Every row gives one point. The points of each table are mixes of a few directions, plus a little noise. How many directions does each table use, and how many do they share? Where both have some left over, give the other angles between the two spaces (their principal angles), to ten degrees, smallest first.

First (5 x 2):
[[-37.6  17.3]
 [ 27.2 -12.6]
 [ 24.9 -11.5]
 [-17.3   8.0]
 [  2.8  -1.3]]
Second, 7 rows:
[[  7.9 -30.1]
 [  9.8 -36.1]
 [  1.9  -6.4]
 [ -9.2  34.0]
 [ -8.2  31.2]
 [  3.1 -11.7]
 [ -5.1  19.0]]
Directions: first 1, second 1, shared 0; angles 50

First:
[[-36.9  21.8  56.6  32.4]
 [  4.4  -2.7  -6.8  -4.0]
 [ -6.4   3.7   9.9   5.7]
 [ 13.1  -7.6 -19.9 -11.2]
 [ 19.4 -11.5 -29.3 -16.8]
 [  6.8  -3.7 -10.4  -6.0]]
Second:
[[ 14.9  19.7  13.0  -0.8]
 [  2.7  29.7  25.7   4.4]
 [-20.1 -28.8 -13.8   4.8]
 [ 20.8   5.8  15.5   6.7]
 [-18.3 -26.3 -40.5 -15.1]]
Directions: first 1, second 3, shared 1

First (8 x 8):
[[ -8.4 -17.9  12.7 -22.4  52.6 -13.5  -8.9  90.4]
 [  2.4   5.2  -3.5   6.0 -14.8   3.8   2.5 -24.8]
 [  7.4  16.1 -11.2  19.2 -45.8  11.5   7.5 -78.2]
 [ -0.6  -1.6   1.2  -1.7   4.5  -0.9  -0.4   7.7]
 [  0.2   1.2  -0.6   1.8  -3.4   1.0   1.1  -5.8]
 [  1.1   2.4  -1.7   2.9  -6.9   1.7   0.6 -11.4]
 [  0.6   0.7  -0.6   1.4  -2.6   0.7   0.3  -4.4]
 [ -2.6  -5.4   3.8  -6.5  15.9  -4.0  -2.6  27.4]]
Second, 10 rows:
[[  2.7   6.8  -4.5   8.0 -18.9   4.7   2.8 -31.9]
 [ -2.1  -3.8   2.2  -4.5  10.5  -3.1  -2.0  18.1]
 [  1.4   3.1  -2.4   3.9 -10.4   2.7   1.5 -16.5]
 [ -2.2  -5.7   3.9  -6.5  15.4  -3.7  -2.9  26.5]
 [  8.2  16.8 -11.6  20.6 -47.6  12.3   7.8 -82.1]
 [  4.0   8.2  -6.2  10.5 -25.0   6.0   4.1 -42.2]
 [ -7.4 -14.4  11.0 -18.4  44.3 -11.3  -7.4  76.4]
 [ -5.3 -10.8   7.9 -13.6  32.1  -8.1  -5.2  54.9]
 [ -1.4  -1.9   0.9  -1.9   5.5  -1.5  -0.8   8.6]
 [  1.3   2.2  -1.7   2.8  -6.7   1.9   0.8 -11.4]]
Directions: first 1, second 1, shared 1
